Every row gives one point. A path goes straight from each point to the next, and from the last back to the first. The post is the endless flat space through its rows: a point in 2 columns, a line in 3, a plane in 4, and so on, so that a path can go around it. How many times does the path go around the post? Going back the other way cancels.

Post:
[[ 0.08 -0.04 -0.23]
 [ 0.23  0.09  0.46]]
Path (10 x 3):
[[ 0.73  0.00  0.17]
 [ 0.38 -0.24  0.19]
 [-0.12 -0.39  0.33]
 [-0.21 -0.19  0.20]
 [ 0.30 -0.50  0.36]
 [ 0.62 -0.25  0.23]
 [ 0.37  0.21  0.10]
 [ 0.13  0.30 -0.08]
 [ 0.02  0.17  0.06]
 [ 0.30  0.43  0.08]]
Times around: 0

Post:
[[-0.10 -0.30  0.29 -0.66 -0.21 -0.53 -0.26  0.32]
 [ 0.02 -0.21  0.64 -0.39 -0.32  0.01 -0.23  0.42]
 [-0.09 -0.21  0.05 -0.11 -0.16 -0.35  0.48  0.13]
 [-0.11 -0.25 -0.22 -0.33  0.64  0.42  0.05 -0.56]
 [-0.29 -0.03 -0.12  0.37  0.60 -0.37 -0.68 -0.44]
 [-0.10 -0.27 -0.14 -0.21 -0.15  0.39  0.33 -0.76]
 [-0.09 -0.14 -0.49  0.13 -0.23  0.25  0.01 -0.17]]
Path (15 x 8):
[[-0.33 -0.34  0.42  0.24  0.21 -0.10  0.00 -0.15]
 [ 0.20 -0.70  0.31 -0.10  0.22  0.01  0.27 -0.29]
 [ 0.34 -0.01 -0.09 -0.11  0.16 -0.29  0.02 -0.29]
 [ 0.14  0.31  0.21 -0.09  0.07  0.05  0.01 -0.17]
 [ 0.18 -0.17  0.01 -0.01  0.06  0.08  0.29 -0.08]
 [ 0.01 -0.60  0.14 -0.01  0.23 -0.20 -0.15 -0.57]
 [-0.08 -0.53 -0.26 -0.37  0.08  0.21  0.09  0.43]
 [-0.29 -0.36 -0.34 -0.58 -0.10  0.20  0.10 -0.59]
 [-0.30 -0.54  0.22  0.28 -0.16 -0.36 -0.01  0.07]
 [ 0.41 -0.42  0.41 -0.17 -0.20  0.28 -0.14  0.02]
 [ 0.07 -0.22 -0.26 -0.29 -0.08  0.08 -0.46 -0.26]
 [ 0.06 -0.63  0.41 -0.35  0.08  0.01 -0.05  0.25]
 [-0.37 -0.18  0.24  0.29  0.24  0.12 -0.18 -0.22]
 [-0.37 -0.07  0.32 -0.33  0.04  0.14  0.13  0.02]
 [-0.52 -0.20  0.02  0.17 -0.20 -0.20  0.24  0.14]]
Times around: 0

Post (13 x 14):
[[ 0.20  0.37 -0.09 -0.05  0.07  0.09 -0.37 -0.35  0.29 -0.19  0.10 -0.34
   0.57 -0.34]
 [ 0.17  0.06  0.21 -0.01 -0.37  0.12  0.86 -0.16 -0.35  0.12  0.27  0.15
   0.28 -0.16]
 [ 0.68  0.13  0.53  0.76 -0.77  0.15 -0.61 -0.33 -0.32 -0.52 -0.22 -0.11
   0.02  0.30]
 [ 0.03  0.71 -0.33  0.40 -0.56  0.00  0.01  0.08 -0.07 -0.17 -0.40 -0.40
  -0.11 -0.04]
 [-0.16  0.18 -0.37 -0.46  0.03 -0.15 -0.36 -0.15 -0.33 -0.35  0.14 -0.62
   0.37 -0.25]
 [-0.21  0.19  0.63  0.29 -0.06 -0.48 -0.41  0.24  0.02 -0.12  0.01  0.38
   0.46 -0.28]
 [-0.10  0.26  0.15  0.00 -0.06  0.43  0.19  0.20  0.00 -0.26  0.34 -0.38
  -0.20 -0.09]
 [ 0.00  0.38 -0.19  0.42  0.34  0.05  0.29  0.12 -0.28  0.11  0.08 -0.24
   0.29  0.54]
 [-0.09  0.22 -0.48 -0.07  0.08 -0.23 -0.15 -0.06  0.21  0.81  0.18 -0.49
   0.10 -0.38]
 [-0.03 -0.15  0.55  0.02  0.08 -0.09 -0.16 -0.10 -0.07 -0.11 -0.44  0.01
   0.40  0.39]
 [-0.05  0.23 -0.49  0.01  0.06  0.41  0.55  0.26 -0.45  0.35 -0.21  0.11
   0.16 -0.02]
 [ 0.50  0.33 -0.39 -0.37 -0.20 -0.56 -0.06 -0.13 -0.15  0.63  0.24  0.29
  -0.22  0.71]
 [ 0.22  0.13  0.01  0.25  0.08  0.00  0.30 -0.32 -0.10 -0.01 -0.02 -0.19
  -0.24 -0.38]]
Path:
[[-0.02  0.09 -0.03 -0.31  0.48  0.31  0.22 -0.33  0.21  0.07 -0.01 -0.19
  -0.09 -0.25]
 [ 0.46  0.14  0.81 -0.03 -0.77 -0.21  0.22 -0.21 -0.36  0.31 -0.06  0.36
   0.16  0.08]
 [ 0.35  0.55 -0.13  0.43 -0.33 -0.07  0.04  0.09 -0.31 -0.10 -0.63 -0.03
   0.04 -0.17]
 [-0.32  0.02  0.31  0.14 -0.04 -0.18  0.12  0.23  0.06  0.05 -0.22 -0.24
   0.27 -0.18]
 [ 0.21  0.20 -0.45  0.37  0.11 -0.15  0.06 -0.25  0.16  0.27 -0.19 -0.14
  -0.22 -0.27]
 [ 0.01  0.38 -0.26  0.36 -0.11 -0.39  0.10 -0.40 -0.15  0.27 -0.09  0.13
   0.46  0.17]
 [ 0.16  0.15  0.43  0.11  0.01  0.05  0.21 -0.33 -0.25  0.06 -0.18  0.05
  -0.19  0.12]
 [-0.08  0.14  0.06  0.10  0.08  0.29 -0.42 -0.43 -0.27 -0.15  0.18  0.06
   0.37 -0.18]
 [-0.15  0.48 -0.17  0.25 -0.22 -0.24  0.10  0.07  0.14 -0.53  0.43 -0.36
   0.04  0.77]
 [ 0.20  0.10 -0.63  0.02  0.12 -0.11  0.17  0.08 -0.24  0.02 -0.25 -0.27
   0.15 -0.25]
 [ 0.15  0.00 -0.23 -0.22 -0.20  0.30 -0.05  0.09 -0.02  0.02 -0.27 -0.36
   0.43 -1.01]
 [ 0.02 -0.45  0.15 -0.01  0.14 -0.16 -0.25 -0.02 -0.17  0.21  0.15 -0.21
  -0.05  0.06]
 [-0.31  0.30 -0.56  0.51 -0.40 -0.23 -0.29 -0.17 -0.07 -0.01 -0.34 -0.05
   0.16 -0.41]
 [ 0.00  0.24  0.32  0.02 -0.29  0.28 -0.03 -0.39  0.02  0.21 -0.08  0.14
   0.06 -0.31]
 [-0.19  0.07 -0.33 -0.50  0.00  0.53 -0.43  0.50 -0.44  0.45  0.04  0.04
   0.06 -0.24]
 [ 0.57  0.08 -0.01  0.21  0.21  0.24 -0.04  0.03 -0.64  0.25 -0.08 -0.10
   0.33 -0.04]
 [ 0.03  0.51 -0.09  0.15 -0.18  0.03  0.24  0.04 -0.57  0.05 -0.19 -0.43
   0.20  0.17]
 [-0.19  0.27  0.38 -0.35  0.04  0.28 -0.36 -0.25  0.08 -0.20  0.09 -0.14
  -0.23  0.27]
 [-0.54 -0.05  0.31  0.48 -0.25 -0.07  0.42 -0.03  0.04  0.32  0.54 -0.47
  -0.04 -0.22]]
Times around: 1
